Each row is a point. The points of each table are mixes of a few directions, plus a little noise. How many directions does each table use, and how many do they share? Where both have some left over, give the other angles between the two spaces (their principal angles), to ten degrees, smallest first.
(in the rows, 128 means zero)

First, 7 rows:
[[137 136 181]
 [121 122  86]
 [138 136 187]
 [128 128 126]
 [135 134 169]
 [108 111   7]
 [130 130 141]]
Second:
[[ 89 147 143]
 [111 135 135]
 [120 118 137]
 [ 98 104 151]
 [ 98 122 146]
 [241 152  57]
 [141 112 125]]
Directions: first 1, second 2, shared 0; angles 70

First, 8 rows:
[[117 124 144 134 125 151 116 137]
 [110 121 153 138 125 169 104 143]
 [102 117 165 141 125 187  91 149]
 [153 141  94 115 133  71 163 108]
 [111 122 151 138 125 167 104 139]
 [182 151  54  99 138   7 205  85]
 [135 129 117 123 131 109 138 120]
 [113 119 149 136 126 163 106 141]]
Second:
[[122 124 158 152 155 176 127 192]
 [131 131 106 109 105  93 126  75]
 [116 121 167 155 154 189 119 198]
 [143 136  97 110 117  78 145  87]
 [130 128 131 133 136 133 133 144]
 [130 126 153 154 165 168 141 204]
 [126 129 108 108 100  98 118  68]
 [117 126 105  97  77  93  99  32]
 [134 131 108 114 116  96 132  94]
 [132 128 146 148 157 156 140 187]]
Directions: first 1, second 2, shared 1

First (11 x 12):
[[178 128 149 172  77  84 156  74 211  27  67 193]
 [112 162 139  91 103 124 114 140 149 104  74 157]
 [173 123 128 149 125  81 126 132 166  90 102 123]
 [ 67 120 123  80 173 152 111 152  54 195 198  94]
 [161 158 137 230 201 199 139 103 173 167 131 106]
 [ 83 132 153  82 111  67 105 119 129  54 113 178]
 [138 130 115 112 157 202 173 125 109 243 184  84]
 [135 133 123  79 172 111 126 163 118 187 159  77]
 [125 109 109 179  84 139 102 135 105  85  98 141]
 [159 132 119 109  92 105 132 145 151 114  87 128]
 [ 76  80 113 125 114 145 125 118  46 140 195 127]]
Second, 8 rows:
[[138 150  97 127 136 114 123 104 109 134 122 138]
 [114  96 173 130 116 148 135 164 154 118 138 114]
 [122 114 148 128 123 137 131 144 140 124 133 122]
 [157 195  33 126 153  85 114  53  72 149 109 159]
 [101  65 217 130 104 167 142 199 181 108 146  99]
 [161 204  21 125 157  80 112  42  64 151 106 163]
 [140 156  88 127 139 110 122  96 105 137 120 141]
 [ 91  44 247 131  96 181 146 223 198 102 152  90]]
Directions: first 6, second 1, shared 0; angles 90

First:
[[ 91 108 103 148 142 119 147 114  85 191  97  68 130 119 157 180 168  99
  119 196]
 [131 140  99 129 117 169 109 144 150 139 100 129 136 127 124  78 103  92
  154 101]
 [136 124 145 128 126 121 134 101 135 114 116 129 140 159 133 119 110 106
  157  97]
 [150 178  98 114 113  94  56 184 118 126 119 160 142 154 159 153 146 124
  206 164]
 [138 171  92 134 107 154  78 174 140 138  84 159 134 146 156  76 119  98
  184 113]
 [149 143 182 119 128 106 129 133 145  64 176 199 100 130 112 110 122 202
   90  81]
 [112  88 126 121 142 110 161  93 109 151 144  70 140 117 112 187 140 116
  105 165]
 [134 125  92 117 119 186 115 152 163 133 129 114 133  99  90  78 101 108
  116 106]
 [ 94 120 133 160 137 113 152 113  89 171  96 109 116 135 174 155 165 122
  113 173]
 [140  77 212 105 149 103 195  68 150  54 219 143 108 105  58 147 110 207
   28  75]]
Second (11 x 20):
[[133 152 132 105 142 102 145 169 192 206 114  98  84  75 173 249 174 122
  166 129]
 [121 195 124 104 167 113 128 196 185 192 159  99  84  39 144 234 184 140
  144 118]
 [133  92 132 138 108 133 131  95 106 105 106 141 145 170 128  87 104 121
  125 135]
 [122 136 157 113 146 109 171 179 197 202 140 123  44  42 164 241 191 185
   89 133]
 [137  69 128 149  93 143 123  64  73  67  97 153 176 214 112  26  74 110
  122 135]
 [122 154 122 128 143 135 116 143 120 114 155 128 133 111 108 113 132 136
  115 122]
 [122 129 133 135 132 137 130 130 118 111 147 141 123 118 113 103 128 153
   91 127]
 [124 132 119 140 127 144 108 111  87  77 145 142 162 153  93  56 101 124
  112 123]
 [137 109 118 132 110 129 114  95 106 109  99 125 163 180 129  95  99  89
  166 131]
 [134 112 118 135 114 135 114  97  98  97 114 132 166 176 117  79  97 100
  147 128]
 [127 130 127 128 129 129 127 128 126 125 130 128 130 128 126 125 128 129
  127 127]]
Directions: first 5, second 3, shared 1; angles 50, 60
